Each wall is flat, endless, passes through zero and stands at right angles to its row. A trip goes straight from one point to another. Which walls does it cross, in order?

Walls:
(1): [18, -28]
(2): [-22, 12]
(3): [25, -12]
(4): [38, -26]
(5): [30, -25]
Trips:
[12, 29] to [50, 10] -> 3, 2, 4, 5, 1
[-16, 20] to [-12, -28] -> 1, 5, 4, 2, 3
[64, 43] to [24, -18] -> 1

Walls:
(1): [3, 11, -21, 89, -3, 29, -3, -2]
(2): [20, 0, 50, 34, -18, 13, -41, -6]
(3): [-38, 9, 23, -26, 70, -39, 19, -16]
(4): [0, 44, -35, -35, 43, 19, 42, -32]
Trips:
[-23, -27, -2, -41, -24, 9, -15, 23] to [24, 10, -12, 16, -6, -58, 7, -14] -> 3, 1
[8, -48, -24, -9, -11, -58, 21, -44] to [24, -20, 2, 0, -3, -35, -23, 2] -> 2, 3
[16, -7, -9, 2, 52, -16, 24, 10] to [56, -30, -37, 9, 18, 28, -27, 29] -> 1, 3, 4, 2
[-10, 27, -47, -47, -21, -51, 55, -25] to [13, 11, 11, -20, 21, -14, -15, 2] -> 2
[-5, -35, 21, -10, -5, 37, 23, 3] to [-7, -23, 4, -5, -49, 30, -20, -46] -> 1
[27, -37, -5, -37, -22, 14, -1, 42] to [20, -15, -2, -7, 27, -32, 11, 29] -> 3
[9, 5, -18, 17, 70, 56, 28, -6] to [-22, 9, 12, -33, 37, -72, 66, 23] -> 1

Walls:
(1): [16, 12, 6, 0, 2, 20, -12, 24, -10, 2, 14, -26, -13, 6]
(2): [-12, -70, -6, 21, 46, -32, 15, 2, 14, 27, -33, 23, 34, -3]
(3): [-21, 39, 17, -9, -12, 60, -31, -2, 75, -6, -33, 19, 52, 10]
(4): [3, -27, -19, -10, 30, 24, -3, -46, -15, 53, -36, 13, 14, -21]
(5): [-7, -27, 3, 40, -13, -4, 49, -14, -66, -10, 2, -3, 30, -6]
(6): [8, 38, 7, -3, 25, 1, 21, 38, 12, -18, -3, 36, 22, -39]
(7): [-8, 40, -20, -19, -47, -23, 12, 8, 11, -30, 54, 43, 13, -11]
(8): [19, -3, -46, -7, 32, 32, -18, 4, 23, -21, 37, 3, 42, -30]
Trips:
[20, 21, -8, -14, 29, -31, -6, 21, 57, -1, -8, -16, 30, 1] to [-50, -3, 31, -1, -36, 37, -23, -31, -16, 53, -33, -20, 3, -26] -> 7, 4, 8, 6, 2, 5
[22, -15, -19, 10, 61, -21, 5, 17, 45, 64, -26, 7, 36, 23] to [-4, 42, 17, 17, 1, 8, -43, -30, 25, 5, -17, 7, 6, 2] -> 2, 8
[-35, 32, -8, -5, -27, -20, -10, 28, 33, 9, -43, -2, -50, 28] to [-35, -25, 15, 15, -9, -35, -42, 6, 41, -13, 32, 32, -4, -18] -> 1, 2, 6, 8
[-15, 14, 4, 8, -4, -30, 13, -38, -1, 23, 0, -14, 24, 2] to [17, -4, -13, -22, -4, -29, -52, -32, 13, -1, -22, -12, -34, -5] -> 7, 5, 2
[22, -18, 28, -22, -31, -16, -1, 7, -42, 4, 23, -26, -16, -1] to [11, 23, -3, -30, 56, 35, 8, 42, -38, -31, 2, 14, 0, 4] -> 7, 6, 8, 5
[34, 14, 5, -4, -12, -9, -10, -9, 8, -24, -18, 5, -11, 1] to [6, -68, 39, -14, -10, -9, 36, 34, 58, 22, -65, 32, 2, -20] -> 1, 7, 2, 4
[-15, 22, 54, 9, 14, 81, -17, 13, -43, -17, -2, -50, -77, 5] to [-18, -11, 33, -2, 0, 7, -52, 54, -16, -16, -13, 6, -41, 10] -> none
